Every row gives one point. The ring and each string are closed loops that go straight from each point to the next, and from the last back to the first. Before rounding, they use only three directions, however many columns there are. Count how often each string passes through the ring. Passing back the other way cancels.

Ring, 7 rows:
[[ 25  10   5]
 [  9  38 -18]
 [-24  39 -33]
 [-42  20 -15]
 [-35 -21   9]
 [-18 -44  13]
 [  7 -35  13]]
String:
[[-18  20  -4]
 [-38  47  -6]
 [-55  48 -38]
 [-30  59 -38]
 [  2  65 -23]
 [ 22  57 -24]
 [  4  15 -23]
 [ -9   4 -16]
 [-11  15 -33]
 [-34  31 -62]
 [-31   7 -29]]
Times through: 1
String:
[[ 33  16  28]
 [ 51  41  27]
 [ 39  51   0]
 [ 13  48 -29]
 [ -1  69 -38]
 [ -7  47  -8]
 [-15  18  -8]
 [-29  37  -9]
 [-53  25 -11]
 [-59   4   5]
 [-36  -8  24]
 [-16  -8  17]
 [-20 -27  -2]
 [-17 -69   2]
 [  9 -57  19]
 [ 33 -15  32]]
Times through: 1

Ring (9 x 8):
[[ 73 -10   2  20   3  13   9 -18]
 [ 48   4  -1   6  -8  13  44  11]
 [ -3   8   5  -4 -14  -2  56  32]
 [-38 -11  24   6 -10 -28  21  22]
 [-53 -23  25  12   2 -37 -16  -5]
 [-52 -19  11   9  12 -30 -31 -27]
 [-17  -5 -20   3  24  -2 -36 -58]
 [ 21  -7 -20  10  24   8 -34 -61]
 [ 63 -14  -6  22  15  11 -22 -47]]
String (29 x 8):
[[ 18  35 -32 -22  -8  30  78  21]
 [  1  18 -21 -12   0  13  39   0]
 [ 27 -17  21  19  -5 -11  12   5]
 [ 31 -13  29  17 -18 -11  43  34]
 [ -3  18   5 -11 -24   2  87  57]
 [-29  29 -17 -24 -12   8  74  35]
 [-29  18 -13 -15  -5   1  47  16]
 [-53   7  10 -10 -14 -19  49  37]
 [-42 -36  56  25 -14 -52   1  29]
 [-18 -46  56  35  -6 -50 -25   5]
 [ -9 -10   7   9   3 -13   0 -10]
 [-51   5  -5  -8   3 -14  14  -2]
 [-79 -15  19   2   1 -39  -9   1]
 [-66 -43  50  26   0 -59 -38  -3]
 [-42 -48  54  33   0 -56 -42  -6]
 [-23 -24  24  17   2 -29 -15  -9]
 [-49   2  -2  -6   2 -15  13  -1]
 [-71  -2  11  -6  -4 -29  18  15]
 [-56 -41  63  26 -15 -61  -5  31]
 [-27 -29  44  21 -12 -40   5  22]
 [ -9 -15  21  12  -5 -20  11   8]
 [ -4 -18  33  15 -14 -24  25  27]
 [  9 -15  16  15  -2 -13   6  -2]
 [ -6  15 -15 -10  -2   8  41   7]
 [  8  36 -23 -24 -16  24  95  42]
 [ 39  26  -9 -11 -21  23  95  48]
 [ 60 -12  24  20 -16   0  43  27]
 [ 17 -10   8  12   1  -6   7  -8]
 [ 12   8 -10  -3   0   8  31  -1]]
Times through: 3

Ring, 7 rows:
[[  6   6  -5 -13 -31 -60 -39   6  15 -20  27]
 [  6  -2  -6 -27 -11 -27 -27  12 -21 -38   9]
 [  6 -14 -17 -21  16   5 -18   4 -29 -22  -6]
 [  9 -27 -24  -1  34  24 -16  -8 -14   8 -11]
 [ 14 -34 -12  22  16  12 -27 -14  11  23   6]
 [ 16 -29  -1  29  -9 -15 -38 -12  29  22  24]
 [ 11  -8  -2  17 -30 -55 -45  -6  42  11  34]]
String:
[[ -5   4 -63 -17  52  -4  -9 -14   8  28 -22]
 [  9 -15  -7  -4  -3 -15 -29   0  -3 -10  11]
 [ 18 -29  38 -26 -34   3 -32  27 -65 -82  19]
 [  7  -8   1 -40  -6  -6 -21  20 -54 -61   1]
 [ -3  11 -35 -36  14 -28 -18   5 -13 -20  -6]
 [  1   2 -38  -6  17 -29 -24 -10  21  18   1]
 [ 13 -14  18 -10 -35 -31 -38  13 -14 -41  27]
 [ 12  -1  26 -17 -60 -64 -47  20  -6 -55  41]
 [  4  19  -2 -11 -52 -95 -49   7  38 -19  41]
 [  7  10   0   0 -48 -84 -49   3  40  -9  41]
 [ 14  -6  26   3 -63 -70 -53  11  20 -32  49]
 [  2  16 -21   7 -32 -89 -46  -8  64  20  35]
 [ -3  14 -53   4  14 -57 -29 -19  59  46   8]
 [  6  -6 -18   0  -4 -33 -32  -5  20   6  14]
 [  0   7 -38  -3   8 -44 -28 -11  35  23   8]
 [ -4  25 -35 -23 -11 -73 -32   0  30  -2  15]
 [  3  11  -4 -33 -28 -55 -33  16 -11 -45  19]
 [ -3  12 -39 -26  14 -34 -21  -1   4  -4  -3]
 [  8 -12  -9  -7  -4 -19 -29   1  -2 -12  11]
 [  0  -1 -38 -18  26 -12 -17  -5  -2   3  -8]
 [ -5   3 -54 -36  52   9  -4  -3 -25  -3 -29]]
Times through: 2

Ring:
[[ 24 -39 -13  13  49  13  24  30 -18  -8  36  27   1  -8]
 [ 37 -22 -12  10  47   4  46  38 -22  21  24 -14  -8  -8]
 [ 19  11   1   7  18 -20  23  22 -29  44  -4 -49  -9   9]
 [-17  23   0   0  -3 -36 -34  -5 -33  35 -13 -45  -1  23]
 [-32  13   6   6  -9 -31 -56 -14 -29  12 -10 -11   7  27]
 [ -4 -22  10  22  15   0 -12  10 -17 -13  12  38   9  11]]
String (24 x 14):
[[ 36 -25   6  23  37  10  49  38 -17  10  18  11  -4  -4]
 [ 16 -22 -11   9  37   0  13  23 -22   6  24   4  -1  -1]
 [ 17 -39 -29   1  56   8   9  25 -22  -7  44  17   1 -10]
 [ 31 -53 -16  16  59  23  35  37 -14 -18  47  44   2 -15]
 [ 29 -30  20  33  28  15  43  34 -12  -4  14  37   2   0]
 [  6 -18   2  16  23  -3   1  16 -20   1  14  15   3   6]
 [  4 -15  16  24  12  -2   2  15 -18  -2   6  25   5  11]
 [-16  -9  37  36 -12  -5 -22   1 -14 -15  -9  49  13  24]
 [-30   5  33  28 -21 -19 -45 -10 -19  -5 -17  28  12  31]
 [ -7   6  23  22  -5 -17 -12   5 -22  14 -12   1   4  21]
 [-21   1  -8   1   9 -23 -44  -6 -28   9   6  -9   5  17]
 [-48  18  -8  -6  -9 -41 -86 -26 -33  11  -6 -20   9  30]
 [-56  30   2  -3 -25 -49 -95 -33 -34  17 -19 -27   9  38]
 [-23  23  28  20 -23 -31 -35  -8 -26  22 -27 -15   5  32]
 [-15   2   0   7   7 -21 -32  -1 -27  11   2  -8   4  17]
 [-37   2 -11  -3   4 -28 -70 -17 -29   0   7  -1   9  21]
 [-29  -5  -5   5   6 -20 -55 -10 -26  -5   8  11   9  19]
 [ -4 -10  -7   6  20 -12 -17   8 -25   7  13  -1   3   9]
 [  7  -9  11  20  14  -6   6  16 -20   9   4   7   2  11]
 [ -5 -25 -18   3  33  -4 -23   8 -23  -9  28  18   6   3]
 [ 18 -60 -19  15  58  25  13  29 -13 -34  53  64   8 -13]
 [ 40 -48   3  28  50  26  55  44 -11 -12  35  45   0 -12]
 [ 34 -31   3  23  40  13  45  37 -16   4  23  20  -2  -5]
 [ 46 -50 -18  14  66  24  57  47 -16  -4  46  26  -4 -19]]
Times through: 3

Ring:
[[ -3  -3  27 -25   9  45 -21  18 -23  11  23  -9 -26  23]
 [ -6 -20  53 -51  16  65 -12  21 -33  26  22 -28 -31  39]
 [ -9 -26  46 -45  10  52  -4  19 -31  29  -7 -29  -9  23]
 [ -4  12 -31  33 -22 -10 -10  11  -1  -6 -39  13  38 -41]
 [  0  35 -66  66 -28 -36 -24   6  12 -28 -35  40  39 -60]
 [  0  32 -50  49 -17 -20 -31   6   6 -24 -15  36  15 -40]]
String:
[[  3  32 -37  42 -19  -5 -27  13   2 -20   4  26  12 -29]
 [  2  31 -29  32 -11   2 -32  13  -1 -19  15  26  -4 -17]
 [ -2   9   0  -3   8  22 -32  11 -13  -4  14  12 -26   7]
 [ -6  -5  12 -18  12  26 -25  10 -18   7  -3   2 -21   9]
 [ -6  -5  13 -16   7  29 -20  13 -18   9  -2  -2 -13   7]
 [-10 -30  58 -65  31  63 -20  14 -36  30  13 -24 -48  47]
 [ -8 -34  80 -76  23  86  -6  25 -44  40  30 -46 -40  58]
 [ -6 -33  84 -72  11  92   5  32 -44  43  33 -56 -23  54]
 [ -8 -32  70 -62  10  77   3  27 -39  39  15 -47 -16  41]
 [ -9 -35  69 -63  11  74   4  26 -39  40   7 -47 -13  39]
 [ -6 -19  42 -35   0  54  -1  23 -29  26   2 -31  -1  19]
 [ -7 -12  22 -22   3  34 -11  16 -22  16  -8 -13  -4   8]
 [-10 -22  28 -36  17  34 -17   9 -25  20 -17 -10 -19  15]
 [ -7 -14  26 -28   7  38 -13  15 -24  18  -6 -14 -10  13]
 [ -4  -5  24 -17  -4  42  -8  22 -22  15   8 -17   0  10]
 [ -4 -23  73 -61   9  85  -1  31 -40  35  39 -47 -25  49]
 [ -6 -29  82 -77  24  92 -10  27 -44  38  46 -45 -49  65]
 [ -4 -14  56 -52  18  72 -18  24 -34  23  44 -27 -44  48]
 [  4  15  22  -8  -7  52 -18  28 -19   3  54 -12 -18  21]
 [ -1  12  -5   8  -7  19 -20  16 -11  -2   6   6  -1  -6]
 [ -4   6 -10   4   4   9 -28   8 -10  -3  -9  15 -10  -7]
 [ -3  11 -15  14  -5   7 -23  10  -7  -6  -9  14   2 -15]
 [  4  36 -44  51 -26 -10 -24  14   5 -23   1  27  22 -37]
 [  5  50 -70  75 -30 -31 -33   9  15 -37  -5  47  26 -54]
 [  5  49 -66  72 -31 -28 -31  11  14 -35  -3  43  27 -52]
 [  4  36 -43  51 -26  -9 -24  15   5 -23   1  27  22 -37]]
Times through: 0

Ring (6 x 14):
[[ -7  34  11   2   9  -9  21 -25  20   9  43 -27  15   7]
 [-48  41  -9 -32 -30  -5  25 -37  51  28  44   3  10  -6]
 [-62  29 -31 -26 -31  -2   5 -36  46  25  -3  42   6 -29]
 [-31  13 -25   8   4   0 -13 -20  15  -2 -43  46   8 -35]
 [ 37   1  10  56  63  -3 -17   5 -30 -41 -51   5  17 -15]
 [ 39  14  22  49  59  -9   0  -3 -23 -26  -4 -29  19   4]]
String:
[[-30  23 -14   0  -1  -4   2 -25  22   8  -5  20  10 -19]
 [-26  24  -6 -38 -28  13  12  -8  52 -20 -18  51  11 -26]
 [-76  36 -27 -81 -77  15  23 -26  91   9   1  74   5 -35]
 [-54  35 -13 -64 -56  12  24 -21  76   2   9  51   8 -24]
 [-20  26  -3 -17 -10   3  12 -16  35  -7   1  22  12 -15]
 [-17  27   0 -17  -9   3  14 -15  35  -8   5  17  13 -12]
 [-21  37  10 -42 -29   6  32 -16  56  -6  35   8  14  -3]
 [-15  42  14 -16  -6  -8  33 -28  35  15  64 -32  15  13]
 [ -7  36   8  32  32 -25  17 -39  -4  33  63 -61  16  18]
 [ 31  31  32  34  46 -16  22 -16  -9  -4  54 -66  21  25]
 [ 40  21  34  17  36   0  17   4   2 -37  14 -27  21  10]
 [ 12  20  12  15  25  -2   7  -8   6 -19  -1  -5  16  -4]
 [  3  22   3  37  38 -15   1 -23 -10   6  11 -24  15  -1]
 [ 21  24  14  68  68 -27   3 -30 -36  17  38 -69  18  17]
 [ 36  26  33  36  49 -12  18 -10 -11 -14  39 -56  21  20]
 [ 17  35  26  30  39 -19  23 -26  -4  11  65 -68  19  25]
 [  5  34  23 -18  -2   1  30 -10  35 -14  38 -16  17   8]
 [-12  35  14 -33 -19   4  30 -14  49  -9  34   1  15   0]
 [-49  49   2 -62 -52   2  42 -33  75  22  66   3  11   1]
 [-34  33  -4 -36 -28   4  21 -22  52   3  18  22  11 -13]
 [-69  43 -17 -78 -72  11  32 -30  90  16  28  49   7 -22]
 [-92  43 -34 -79 -81   8  25 -41  92  33  21  62   4 -31]
 [-46  28 -15 -51 -45  13  15 -16  65  -7 -11  58   8 -30]
 [-26  23 -12   0   1  -3   3 -23  22   5  -6  19  11 -18]
 [-53  27 -30   6  -4 -13  -2 -42  20  35   3  17   7 -22]]
Times through: 1

Ring (10 x 14):
[[-34  20  16 -44  33  24 -18  13 -24  20 -11 -58   5  -8]
 [-32  39   8 -11  58  29 -15 -10  14 -17 -12 -37  -1  -1]
 [-20  41   1  10  62  25  -7 -21  34 -37  -9 -12  -2   5]
 [  9  22  -9  26  39   9  10 -24  40 -40  -2  30   3  11]
 [ 32  -4 -14  21   5  -7  22 -14  24 -23   5  54  10  13]
 [ 43 -19 -14  15 -15 -19  27  -5  10 -10  11  62  15  12]
 [ 42 -26 -10   6 -25 -30  23   5  -7   1  22  55  17  11]
 [ 24 -19  -1  -8 -16 -26  10  13 -21  10  23  25  15   5]
 [  2  -9   8 -29  -5 -11  -2  19 -33  23  14 -12  13  -1]
 [-16   1  14 -44   8   5 -11  22 -38  31   2 -40  10  -7]]
String, 24 rows:
[[-30   6  21 -55  14   7 -21  27 -48  37   4 -62   9 -10]
 [-30  15  17 -42  27  13 -19  17 -30  21  -1 -54   6  -8]
 [-42  12  22 -71  22  29 -24  27 -49  46 -17 -82   7 -15]
 [-48  21  22 -67  34  38 -26  21 -40  39 -23 -86   4 -15]
 [-64  47  22 -51  67  49 -33   6 -15  12 -27 -95  -3 -13]
 [-25  22   9 -29  37  26 -11   2  -6   6 -14 -39   4  -4]
 [-10  19   3  -6  33  12  -3  -5   8 -11  -3 -10   4   2]
 [-22  46   1  19  69  22  -9 -25  41 -46  -4 -10  -3   7]
 [-24  59  -3  35  87  31  -7 -39  64 -66 -11  -2  -7  10]
 [  0  11  -2  -8  23  16   5  -6   9  -6 -11   2   7   3]
 [  5   7  -2  -3  18   3   5  -4   6  -8   2   9   8   5]
 [ 14  21 -11  36  38  -1  12 -26  44 -48   7  41   3  14]
 [ 38   6 -21  45  18  -7  28 -30  51 -49   6  75   8  19]
 [ 37 -18 -13   3 -14  -7  26  -4   7  -1   0  51  14   9]
 [ 60 -36 -20  12 -36 -22  39  -3   6   0   8  82  19  14]
 [ 68 -41 -21  19 -43 -34  41  -1   5  -3  18  93  21  16]
 [ 49 -39 -11  -8 -41 -25  29  11 -17  19  12  57  20   8]
 [ 14  -5  -2  -6   2  -6   9   3  -4   1   7  17  11   5]
 [ 34 -12  -8  19  -6 -31  17  -2   5 -17  28  51  13  13]
 [ 43 -29  -6   9 -29 -45  20  11 -15   1  37  55  18  11]
 [ 29 -29   1 -17 -30 -33  12  21 -35  23  27  25  18   4]
 [ 13 -25   6 -40 -25 -14   5  26 -45  39  10  -4  17  -3]
 [  4  -1   3 -15   7  -3   2   7 -12   6   6   0  10   2]
 [ -5   9   7 -11  20  -6  -5   6 -10  -2  13 -10   8   2]]
Times through: 4

Ring, 6 rows:
[[ 21  25 -15  -9  14 -13  31  -9  14  20   5  13   3  29]
 [  0  19   9 -18 -22 -46  13 -16  -4  19 -34   4   6 -44]
 [-20   0  17 -22 -27 -38 -10 -12 -10  13 -32  -6   8 -68]
 [-23 -12  10 -17  -3  -3 -21   1  -2   7   1  -7   5 -33]
 [  0   0   0  -3  30  24  -6  13  14  10  31   7  -5  33]
 [ 18  15 -13  -1  38  20  17   8  21  15  34  14  -5  60]]
String (24 x 14):
[[-14   7   7 -27 -35 -52   5 -24 -10  16 -41  -6  15 -71]
 [-16  14  25 -25 -47 -67   0 -22 -16  18 -61  -3   9 -95]
 [-12  13  26 -18 -30 -48  -3 -11 -10  17 -42   1   2 -68]
 [ -7   9  15 -14 -11 -25  -1  -5  -2  15 -18   3   1 -34]
 [-17  -7  -4 -23 -11 -17  -5 -13  -2   9  -8  -9  14 -37]
 [-41 -24  13 -29 -28 -22 -32 -11 -13   4 -20 -20  15 -83]
 [-38 -27  10 -23  -9   0 -35  -1  -6   2   1 -17  11 -54]
 [-21 -10  18 -11   5   6 -25  10   1   7   7  -2  -2 -23]
 [ -5   1   2 -11  11   2  -4   2   7  11  10   2   1   1]
 [ -4  -5 -10 -11  22  16  -3   3  12   9  26   0   4  20]
 [  0  -5 -14  -7  34  30  -2   8  17   8  40   3   1  42]
 [  9   5   0   6  52  46  -4  26  23  11  52  15 -14  70]
 [  8  12  10   2  30  18  -1  18  15  14  24  15 -13  36]
 [  2   6  -1  -7  19   7   2   5  11  13  17   7  -2  18]
 [  0   4  -4 -10  16   5   2   2  10  12  15   4   1  13]
 [ -5  -4  -9 -10  23  18  -4   5  12   9  27   1   3  21]
 [-17 -16   0  -9  25  29 -22  13  10   4  34  -3   1  13]
 [-26 -22   3 -16  10  17 -28   6   3   3  20 -10   6 -17]
 [-36 -21  20 -20 -12  -5 -36   3  -8   4  -6 -13   6 -59]
 [-25  -5  24 -18 -20 -24 -21  -3  -9  10 -23  -6   3 -63]
 [ -6   4   3 -15  -2 -14   0  -5   2  13  -5   0   5 -18]
 [-19  -5   1 -26 -22 -32  -5 -18  -7  11 -22 -10  15 -56]
 [ -8   5   3 -19 -11 -25   2 -11  -1  14 -16  -2   8 -33]
 [ -4   4  -4 -17  -2 -15   5  -9   3  13  -4  -1   8 -15]]
Times through: 4

Ring (6 x 14):
[[-43  -1   6  -3  -2 -38 -45 -10  38   3   4 -10  53  -4]
 [-12  22  -8  -9  -4 -30 -60  13 -20 -10  51  -2  26 -19]
 [ 19  37 -13  -9 -15   9 -36  22 -52 -11  27   2 -47 -17]
 [ 39  22  -7  -3 -38  42   5  21 -49  -2  -1   4 -71 -17]
 [ 30 -16   5   6 -57  44  36   8  -8  14 -18   1 -26 -17]
 [-21 -20  14   5 -29   3   7 -14  46  16 -38  -9  20  -2]]
String (29 x 14):
[[-36  11   4  -5   1 -28 -45  -8  27   0  -6  -9  22  -1]
 [-48  14   2  -7  11 -48 -66  -7  29  -3  14 -10  47  -3]
 [-48   8  -3  -9  11 -70 -86   2  16  -8  66  -7  95 -17]
 [-17   3  -5  -5 -12 -39 -56  11  -7  -5  65  -2  67 -25]
 [ -1   0  -4  -3 -24 -14 -31  12 -13  -1  44   0  36 -23]
 [ -9  22  -4  -7  -8 -10 -39   7 -10  -5  10  -4 -10  -9]
 [ -9  42 -10 -12   5 -17 -62  13 -30 -14  24  -3 -25  -9]
 [  8  55 -19 -16   5 -16 -74  27 -64 -22  57   2 -34 -19]
 [ 20  34 -15 -10 -16   0 -45  27 -58 -13  53   4 -24 -24]
 [ 16  14  -7  -4 -27   7 -22  18 -34  -4  32   2 -11 -21]
 [  9   4  -2  -2 -29   6 -14  11 -16   1  19   0   0 -18]
 [ 41  27 -13  -6 -34  31 -11  28 -64  -7  29   6 -57 -24]
 [ 53  25 -13  -4 -43  46   3  30 -72  -5  22   8 -74 -25]
 [ 23   3  -4  -1 -38  20  -2  16 -28   2  18   2 -15 -21]
 [ 31   0  -3   1 -45  29   8  17 -32   4  16   3 -21 -23]
 [ 62  -9  -4   5 -70  62  43  25 -51   8  10   8 -50 -30]
 [ 57 -22   0   8 -74  58  49  22 -38  13  11   7 -26 -32]
 [ 24 -13   2   4 -50  28  18  11 -14   9   6   2  -6 -22]
 [  4   4   2   0 -28  15  -4   3  -2   5 -13  -3 -20  -9]
 [ 12 -10   9   5 -44  38  30  -3  13  15 -48  -4 -37  -4]
 [ 15 -41  16  13 -64  44  57  -7  32  26 -47  -3   0 -11]
 [  5 -44  15  12 -59  24  40  -6  34  23 -22  -3  34 -16]
 [  3 -18   5   4 -40   5   2   4   8  10  11  -2  29 -19]
 [ -3  -1   3   0 -27   3 -10   3   4   5  -1  -3   4 -12]
 [-35  -3  14   1 -11  -4 -10 -20  52  12 -57 -12   0   9]
 [-69  -5  22   2   6 -25 -22 -37  94  15 -85 -20  19  24]
 [-48   5  12  -2   1 -21 -30 -21  55   8 -48 -14  11  11]
 [-16   4   4  -2 -16  -8 -23  -2  15   4  -7  -6   9  -6]
 [ -8  -5   2   0 -25  -9 -20   4   6   4  18  -3  30 -16]]
Times through: 3

Ring (7 x 14):
[[ 12  26  10  12  -7  21  11 -24  11  41  13 -18 -25  19]
 [ 14  62  -2  11  -9  59  -9 -26   9  25   1 -16 -35  18]
 [  5  46  -3   0  -6  29  -8  -6  13  14   0  -6 -15  13]
 [ -3  15   1  -9  -1 -15   0  12  16  10   5   1   6   8]
 [ -4 -28   2 -12  11 -49   2  29  11  -3  15   9  18   3]
 [  4 -38   1  -3  16 -38   0  21   4  -4  21   5   6   5]
 [  8 -19   8   5   7 -20  10   0   7  20  21  -6  -7  11]]
String, 30 rows:
[[  4  69  -3   0 -13  44 -10 -13  16  19  -6  -9 -19  15]
 [ -1  29   6  -4  -8  -4   8  -1  19  28   5  -6  -1  12]
 [  4  15   1   0   0   1  -1   1  11  14   9  -4  -7  11]
 [  4  20  -5  -3   3   9 -11   7   9  -1   4   1  -7   8]
 [ -6   9  -1 -13   2 -24  -3  22  16   1   5   7  13   5]
 [-12 -10   5 -18   2 -55   8  30  21   8   9   9  27   3]
 [-10 -17  10 -15   1 -59  16  24  21  19  14   4  24   6]
 [ -1  -8   4  -6   5 -28   5  14  13  10  13   2   7   7]
 [ -5 -21   7 -10   6 -49  11  21  15  12  16   4  17   6]
 [-10 -59   6 -18  17 -88  11  44  14  -5  21  15  36  -1]
 [ -1 -59  -6 -11  27 -57 -11  43   0 -31  20  19  19  -3]
 [  6 -35  -8  -3  22 -23 -16  26  -3 -26  17  11   1   2]
 [  4 -12   2  -1   8 -18   1  10   7   6  15   0  -1   8]
 [  2 -22   7  -3   7 -36  10  12  11  15  19  -1   5   8]
 [  3 -49   9  -2  14 -54  13  18   7  10  26   2   9   6]
 [  9 -45   6   4  16 -37   7  12   2   6  26   0  -1   8]
 [ 10 -37   9   6  12 -30  12   3   4  18  26  -5  -6  11]
 [  7 -29  18   6   3 -39  27  -5  12  42  27 -13  -3  14]
 [  4  -6  15   3  -3 -25  22  -6  16  41  19 -12  -3  14]
 [  8   8   4   5   1   2   3  -5   9  20  13  -8 -13  13]
 [ 15  20   0  12   2  30  -5 -16   3  17  12 -11 -28  15]
 [ 17  33   6  16  -5  38   4 -29   7  35  12 -19 -34  19]
 [ 19  43   0  17  -4  54  -6 -29   4  25   8 -17 -40  19]
 [ 12  28  -1   9   0  30  -7 -13   5  14   8  -9 -25  14]
 [  7  23   6   4  -4   9   6 -10  13  28  10 -11 -14  15]
 [ 13  64   6  13 -15  51   4 -34  14  44   3 -21 -34  21]
 [ 18  86  -3  16 -15  86 -12 -39   9  31  -4 -21 -48  22]
 [ 20  81 -13  16  -6  95 -29 -30   1   5  -6 -13 -50  18]
 [ 14  60  -9   9  -4  63 -21 -18   4   6  -2  -9 -35  15]
 [ 13  84 -12   8  -9  82 -26 -22   6   6  -9 -10 -39  16]]
Times through: 0
String:
[[ -6  14   8 -10  -5 -27  11  10  22  25   7  -2  11   9]
 [-11   5   5 -17  -2 -43   9  24  23  14   6   5  23   5]
 [-11  -9   8 -17   0 -56  14  26  23  16  10   5  26   5]
 [-13 -26   5 -21   7 -69   9  38  20   3  12  12  33   1]
 [ -8 -33  -1 -17  14 -60  -1  40  12 -13  13  15  27   0]
 [  5 -10  -7  -4  13 -10 -14  19   3 -15  11   7  -1   5]
 [  1  -9   4  -4   5 -24   4  12  11  10  14   0   3   8]
 [ -4 -33   9 -10   8 -58  13  23  14  12  19   4  19   5]
 [ -1 -61   1 -10  23 -65   0  38   4 -16  23  14  21   0]
 [  4 -67  -5  -6  29 -53 -10  38  -4 -30  25  16  12  -1]
 [  9 -41  -6   1  23 -22 -13  22  -5 -22  21   9  -3   3]
 [ 10 -14  -3   3  13  -4  -8   8   1  -5  16   1 -10   8]
 [  4  -9   7   1   4 -20   8   4  10  19  17  -4  -2  10]
 [  3 -19  13   1   3 -35  19   2  13  30  21  -7   2  12]
 [  7 -26  16   6   3 -35  24  -4  11  38  26 -12  -4  14]
 [ 13 -13  14  12   2 -10  19 -15   8  39  24 -16 -17  16]
 [ 16  11   2  13   3  22  -1 -15   3  19  15 -12 -27  15]
 [  9  13   5   6   0   7   4  -9   9  23  13 -10 -16  14]
 [  5  13  10   4  -5  -5  14  -9  15  35  14 -12  -9  15]
 [ 11  39  18  13 -17  19  24 -35  19  65  13 -26 -26  23]
 [ 18  64   9  19 -17  60   8 -45  12  54   7 -28 -43  25]
 [ 22  69  -5  20  -8  84 -15 -38   2  23   1 -20 -51  21]
 [ 13  31  -4   8   1  35 -11 -11   4   9   6  -7 -25  13]
 [  5  26   6   3  -6   8   7 -10  14  30   9 -11 -12  15]
 [  8  45   4   5  -9  28   2 -17  14  31   4 -13 -20  16]
 [ 10  77  -2   8 -15  63  -9 -27  13  28  -5 -16 -33  19]
 [ 14  83 -13   9  -8  84 -28 -22   6   4  -9 -10 -40  16]
 [ 11  57 -11   5  -3  55 -23 -10   6  -1  -4  -5 -28  13]
 [  5  24  -1   1   0  12  -5  -1  10  11   6  -4 -11  11]
 [  0  20   4  -4  -4  -7   5   3  16  20   7  -4  -1  11]]
Times through: 5
